Each point is reached from the start by the listed moves, each made once or not at all, plus a little noise. Is the number of moves made odd or even? Then give how often each move was made.

Moves:
(1): 48 32 -1 12 8
(2): -17 28 6 10 -30
Start: -5 -16 -12 -14 -35
Points:
42 16 -11 -3 -27 => odd (1, 0)
-4 -15 -14 -14 -37 => even (0, 0)
25 43 -7 9 -60 => even (1, 1)

Moves:
(1): 37 1 -5 0 3 -6 -6 -6
(2): 10 36 9 -5 -1 -9 -4 12
(3): 18 -9 24 -22 2 -4 5 -2
(4): 7 -2 20 22 -2 5 2 -2
(5): -4 -3 -2 4 30 -9 -10 17
(6): 1 -2 0 -3 12 19 0 -3
(7): 10 -7 -12 6 -1 4 25 16
(8): -7 -2 -7 4 -27 3 -18 34
Start: -3 2 -1 9 -5 7 -13 -23
Points:
26 -14 43 5 6 30 -6 -30 => odd (0, 0, 1, 1, 0, 1, 0, 0)
60 -16 6 -8 6 2 11 -18 => odd (1, 0, 1, 0, 0, 0, 1, 0)
58 25 10 36 -19 22 -15 30 => even (1, 1, 0, 1, 0, 1, 1, 1)

Moves:
(1): 28 -18 -2 -32 15 -2 12 -7 -3 -22 -3 -15 -23
(2): 8 10 -14 2 -2 17 32 -13 16 0 13 -8 -24
(3): 5 21 17 -11 1 22 8 5 5 0 0 1 7
(4): 14 -5 5 16 2 -11 -2 -8 7 -13 3 -4 7
(5): -4 1 -22 -2 3 28 -23 -10 -8 23 -7 8 5
(6): -1 -6 2 10 -15 9 -1 12 2 -8 -16 24 -16
(7): -10 -21 -12 9 4 15 10 -5 0 -2 -7 -8 2
(8): -6 0 0 29 24 -3 1 26 9 0 -2 -3 -15
(9): 2 -6 17 -8 6 -13 1 -10 18 -9 15 2 3
(10): 6 -17 8 -4 -4 -6 -7 12 -2 21 -12 8 5
(11): 9 -9 -15 0 -1 0 -5 1 -5 -11 36 -4 14
(12): 10 -3 -8 -4 15 3 17 -8 -14 0 0 18 3
Start: -5 15 -5 -24 -35 -6 -9 -19 -1 14 14 11 -11
Points:
36 -13 -46 -10 -37 32 1 -35 -7 25 33 53 -16 => odd (0, 1, 0, 1, 1, 1, 0, 0, 0, 1, 1, 1)
14 18 7 18 -22 12 -8 17 17 -16 32 27 -16 => odd (0, 0, 1, 1, 0, 1, 0, 1, 0, 0, 1, 0)
22 -13 -60 -21 19 47 39 -36 -1 13 10 2 -58 => even (1, 1, 0, 0, 1, 0, 1, 1, 0, 0, 0, 1)
